Each point is reached from the start by the listed moves, each made 0, 1 or 2 times, or once backwards (-1), plus a little noise. Is the number of moves made odd or even? Then give how often each move was made.
(in the rows, 128 means zero)

Moves:
(1): [170  90 140 122 110 133]
(2): [153 164 137 123 118 139]
(3): [116 126 179 131 140 137]
Start: [118 111 125 123 118 119]
Points:
[177  33 249 116 104 148] => even (2, 0, 2)
[ 62 146 162 132 146 125] => even (-1, 0, 1)
[ 50 147 216 133 158 132] => odd (-1, 0, 2)
[189  34 200 112  94 141] => odd (2, 0, 1)
[131 145 186 121 120 138] => even (0, 1, 1)

Moves:
(1): [174 113 116 135 133 131 154 133]
(2): [131 156 111 133 120 122 132 121]
(3): [137 152 155 133 141 125 129 145]
(4): [115 122 129 176 125 127 141 131]
(5): [129 129 111 135 178 122 112 123]
(6): [114 136 124 126 136 168 142 132]
Start: [126 110 117 122 134 140 125 136]
Points:
[227  58 107  82 154 152 163 150] => even (2, -1, 0, -1, 0, 0)
[183 127 190  75 135 189 169 189] => odd (1, -1, 2, -1, -1, 1)
[ 63  77 152 211 123 101 106 140] => odd (-1, -1, 0, 2, 0, -1)
[224 134 135 249 151  93 195 173] => even (2, 1, 2, 2, 0, -1)
[ 50 142 104 118 197 212 110 133] => even (-1, 0, 0, 0, 1, 2)

Moves:
(1): [158 128 118 135 131 123 126 117 128 133 114 123 131 133]
(2): [127 147 123 128 129 130 125 127 135 119 126 118 123 132]
(3): [135 147 156 135 132 135 133 126 130 140 123 130 135 137]
(4): [128 132 121 150 122 125 123 135 123 127 128 132 134 131]
(5): [126 134 119 138 157 135 126 120 126 129 130 133 134 125]
(6): [129 129 123 131 122 152 139 125 136 134 133 130 121 123]
(7): [122 134 123 133 125 128 148 138 124 132 124 120 125 124]
(8): [148 138 125 116 135 132 119 156 128 120 130 125 127 128]
(9): [125 120 136 139 135 125 137 124 151 120 139 122 134 126]
(10): [126 135 121 127 125 122 124 130 131 150 134 126 139 126]
(11): [142 132 135 127 128 121 130 126 123 124 161 129 119 128]
Start: [120 123 128 132 136 113 126 115 122 126 133 120 137 136]
Points:
[153 102 112 149  96  99 172  95  83 147  78 109 122 141] => odd (2, -1, 0, 0, -1, 0, 2, -1, -1, -1, 0)
[ 91 132 150 151 198 131 143  52 184 121 249 122 135 119] => odd (-1, 1, 0, -1, 2, 1, -1, -1, 2, 1, 2)
[133 186 170 165 122 119 130 179  79 174 166 139 158 147] => odd (-1, -1, 2, 2, 0, 0, 1, 1, -1, 1, 1)
[104 136 161 129 189 125 129  86 183  58 198 105 118 136] => even (-1, 2, 0, -1, 1, 0, -1, 0, 2, -1, 1)
[ 94 113 109 119 118 130 147 108 201  89 125  80 122 126] => odd (0, 2, -1, -1, -1, 1, 0, 0, 2, 0, -1)
[207 116 127 131 151 157 144 147 146 101 174 121 117 129] => odd (1, -1, 0, 0, 0, 2, 0, 2, 1, -1, 1)
[182 131  72 166 119  70 117 160  93 157 203 118 150 126] => odd (1, -1, -1, 2, 0, 0, 1, 1, 0, 2, 2)

Moves:
(1): [134 130 131 114 132 120 126 141 122 124 127 133 119 132 120 121 132 135
 122 134 134]
(2): [121 132 132 127 124 120 127 130 127 129 125 129 129 129 124 125 142 120
 134 126 126]
(3): [120 138 112 121 136 131 117 124 127 115 128 123 125 132 144 130 124 117
 121 128 143]
(4): [121 125 134 137 141 129 127 130 126 137 136 118 119 137 121 127 128 116
 117 126 143]
(5): [135 112 135 130 129 124 127 131 132 120 119 121 143 116 126 125 123 121
 126 112 126]
(6): [132 128 138 128 136 137 127 115 129 122 133 132 125 134 120 128 133 118
 135 122 132]
(7): [130 127 129 123 139 128 142 127 124 134 118 127 133 139 132 128 120 128
 129 134 115]
(8): [122 125 125 130 139 127 133 125 126 124 123 133 126 129 126 146 138 132
 122 124 132]
(9): [130 138 125 135 126 122 142 138 146 127 126 126 121 135 128 130 119 131
 130 119 115]
(10): [144 129 124 129 134 117 116 115 118 135 117 124 118 133 128 132 135 132
 123 122 129]
(11): [126 127 134 109 138 119 121 125 133 131 130 129 139 119 138 136 131 135
 125 131 132]
(12): [134 117 122 131 129 122 130 125 127 127 136 129 128 130 129 124 129 121
 136 128 133]
(13): [130 123 118 133 124 134 124 133 138 129 118 125 137 134 118 131 126 130
 137 127 138]
(14): [124 132 119 123 129 131 132 127 128 136 132 137 137 136 127 124 135 128
 122 117 127]
(15): [145 151 128 134 137 122 131 126 134 122 125 138 136 125 129 126 128 124
 110 130 133]
(16): [123 130 133 129 137 117 120 117 107 118 135 137 125 128 113 137 117 130
 129 130 133]
(17): [130 128 132 126 124 123 136 109 127 127 130 124 121 127 126 128 133 134
 114 128 135]
(18): [124 128 121 130 148 124 128 117 127 137 123 133 119 115 127 114 130 130
 129 124 135]
Start: [130 127 108 127 107 141 142 123 118 135 110 135 133 121 142 121 135 124
 127 133 114]
Points:
[157 117 124 100 249 103 117 111  83 101  74 147 141 108 109 104  72 108
 107 126 167] => odd (2, -1, 1, 1, 2, 1, 2, 0, 0, 0, 1, 0, 1, -1, 1, 2, -1, 2)
[154 125 110 188 182 113 178  46  66 172 139 148  71 148 114 123 131 109
  85 133 135] => odd (-1, -1, -1, 2, -1, 0, 1, 1, 0, 1, -1, 2, -1, 0, 1, 1, 1, 1)
[170 179  82 181 140 148 190 126 151 112 135 145 136 181 169 125  92  61
 103 105  96] => odd (-1, -1, 1, 1, 0, 1, 1, 0, 2, 0, -1, 2, -1, 1, 2, 0, -1, -1)
[112 121  59  94 162 104  76  36  65  92  79 166 115 145  83 157 199 112
 133  57 197] => odd (1, 2, 2, -1, 1, 2, -1, 2, 0, 2, 0, 0, 2, 2, -1, 2, 1, 1)
[132 221 117  68 205  75 132  88 145  55  89 190 143  92 114 108 131 115
  92 107 168] => even (2, 2, 2, -1, 1, 2, 0, 0, 2, -1, 2, -1, 1, 0, 2, 2, 1, 2)
[135 109  80 146 175 163 146  84 114 135 107 176 178 107 144 133 156  98
 108  83 143] => odd (-1, -1, 0, 0, 1, 1, 0, 2, -1, 0, 0, 1, 0, 2, 1, 0, -1, 1)
[137  76 151 135 104 150 183  76  91 133  98 125 141 127  89 120 114 138
 113  88  93] => odd (0, -1, -1, 0, 2, 1, 1, 0, 0, 0, -1, -1, 0, 1, -1, 1, 2, 0)
[126 178  92  95 195  60 157 105 125 146  89 165 115 115  87 135 125 185
  47 120 176] => even (2, 0, 0, 1, 0, -1, 0, 1, 2, 0, 2, -1, 2, 1, 1, 2, 2, 2)
[133 123 141  82 102 100 207 167 135 116  70 154 154 144 116 162 159 163
 136 162  75] => odd (2, 2, -1, -1, 0, 0, 2, 2, 1, -1, 1, 0, 1, -1, 0, 0, 1, -1)
